Each point is reached from the start by the listed moves, each made 0, 1 or 2 times, or once backwards (-1), plus a little noise. Say if it took an odd or an even number of moves. Then give how often each move was made.
(in the rows, 128 means zero)

Moves:
(1): 110 151 129
(2): 137 129  91
(3): 102 113 170
Start: 123 128 140
Points:
186 121  25 -> even (-1, 2, -1)
112 128 179 -> odd (0, -1, 0)
160 110  66 -> odd (-1, 2, 0)
121  91 142 -> odd (-1, 1, 1)

Moves:
(1): 137 132 123 110 135 150 142 128 115 124
(2): 141 134 120 133 132 120 129 136 123 135
(3): 114 104 112 134 139 109 125 111 114 146
(4): 113  95 145 129 125 112 136 121 102 130
(5): 146  94 124 130 167 104 145 128 126 133
(6): 126 122 118 129 129 108 132 135 137 134
(7): 160 138 134 147 124 131 148 128 118 158
(8): 166 135 124 118 120 127 120 124 128 128
Start: 130 120 155 120 134 126 116 121 130 120
Points:
128  42 135  92 229 115 191 123 115 123 -> odd (2, -1, 0, 0, 2, 1, 0, -1)
249  44 140 103 215  77 205 127  67 162 -> odd (2, 1, 0, 1, 2, 1, 1, 1)
174  83 162 119 118  59 134 153  99 132 -> even (0, 2, -1, 2, 0, 2, 0, 1)
132  47 129  80 204 111 144 110  53 116 -> odd (2, 2, 1, 1, 1, -1, -1, 0)
184 135 118 132 136 112 120 108 147 169 -> even (0, -1, 1, -1, 0, 1, 1, 1)

Moves:
(1): 125 128 130 143 125 127 139 123 117 142 132 125 132 138 135
(2): 127 130 135 122 111 139 128 127 112 125 129 121 126 147 131
(3): 131 124 129 133 138 131 125 125 151 137 124 129 127 123 130
(4): 129 128 129 128 126 129 138 129 137 121 118 122 143 131 123
(5): 135 114 138 127 116 125 131 127 113 136 144 126 120 114 121
(6): 116 126 135 121 122 125 130 121 121 117 146 121 122 126 142
(7): 121 127 125 135 119 124 116 117 127 120 109 125 125 129 132
(8): 125 121 140 131 130 138 130 133 116 122 124 143 131 132 111
(9): 130 132 123 148 142 130 118 132 140 117 128 117 128 109 125
(10): 123 131 135 111 115 131 126 150 132 119 107 141 118 101 147
(11): 140 133 146 112 123 140 137 124  99 130 116 132 132 130 122
(12): 114 128 124 125 124 129 129 126 120 133 125 120 139 127 126
Start: 131 141 130 120 147 115 116 131 113 131 135 131 123 140 139
Points:
153 137 195 143 126 166 143 102   7 115 162  84 144 170 102 -> even (1, 2, 0, 1, 1, 1, 0, 1, 2, -1, 2, 0)
 79 132 150  89 147 129  87 185 105  86 102 168 106  37 144 -> odd (-1, -1, 0, -1, 0, 1, 0, 2, 1, 2, 0, 2)
151 135 191  86  66 128 163 140  40 146  74 124 125  85 176 -> even (2, 0, 0, 2, 2, 0, 1, -1, 0, 2, 2, 0)

Moves:
(1): 134 123 119 121 144 122 121 125 134 124 125 123 127 134 131 120 118 139 121 128 127 130
(2): 118 132 132 134 113 129 129 122 118 127 116 140 108 117 117 110 112 136 121 141 150 142
(3): 131 129 132 125 115 126 123 132 141 116 124 119 144 117 125 133 142 122 123 117 113 120
(4): 146 133 126 140 127 126 129 134 131 117 124 109 104 133 113 118 120 117 136 137 144 135
(5): 125 129 129 120 133 136 122 132 136 130 126 137 134 129 125 129 131 130 135 129 127 130
(6): 138 132 129 131 122 134 123 129 133 128 148 117 138 123 133 135 113 130 125 126 133 128
(7): 129 123 129 134 130 130 122 129 127 127 136 135 120 116 126 140 135 132 125 136 134 129
(8): 118 136 135 121 136 133 135 123 136 137 135 140 104 125 132 118 135 132 127 133 124 125
(9): 132 123 120 131 129 132 133 132 132 134 127 129 121 119 131 119 134 134 132 135 137 118
(10): 133 122 122 120 129 145 149 126 136 134 119 137 119 120 116 123 130 126 111 130 129 123
(11): 114 128 139 132 143 128 130 123 127 117 150 133 139 129 140 140 137 137 133 125 136 140
(12): 132 131 133 127 135 132 129 130 130 130 123 127 139 116 133 132 132 119 125 121 127 121
(13): 118 125 126 139 122 131 117 120 133 125 132 132 135 129 135 133 133 118 118 124 136 131
(14): 130 127 121 116 129 134 125 130 123 121 135 129 123 126 130 124 135 126 130 127 123 127
(15): 128 129 132 126 119 138 136 128 129 137 110 123 130 137 126 131 133 140 126 113 123 121
(16): 125 125 145 140 117 128 118 126 116 139 134 120 133 144 118 114 126 129 121 142 138 149
(17): 122 129 119 112 132 122 129 126 129 126 133 132 127 125 132 133 140 128 125 140 137 130
(18): 120 139 120 126 135 139 138 130 131 132 122 149 140 122 147 135 143 134 126 121 122 128
(19): 132 122 144 139 113 124 134 138 130 121 123 134 140 132 127 129 126 121 124 121 128 127
(20): 136 137 129 138 136 116 118 130 124 128 148 127 131 135 124 132 127 133 129 115 133 138
Start: 141 130 132 123 136 120 119 135 122 127 137 134 131 132 127 142 124 134 131 115 128 124
Points:
122  90 183 100 138 165 125 136 108 144 173 185  62 130  91  83 120 235  96 201 246 192 -> even (2, 2, -1, 0, 2, 1, 2, 1, 2, 1, 2, 0, -1, 2, 2, 2, 2, -1, 2, 0)
193 177  72  32 249 154 166 152 182 155 137 186  92 103 143 127 185 147  94 103 102 102 -> even (2, -1, 0, 1, 1, 0, 0, 2, 0, 2, -1, 2, -1, 1, 0, 0, 2, 2, 0, 2)
123 110 145  87 201 174 128 132 130 151 190 162 190 106 138 141 232 150 109 103 118 129 -> odd (0, -1, 1, -1, 1, -1, 0, 0, 2, 2, 2, 2, 0, 2, 0, 2, 0, 0, -1, 1)
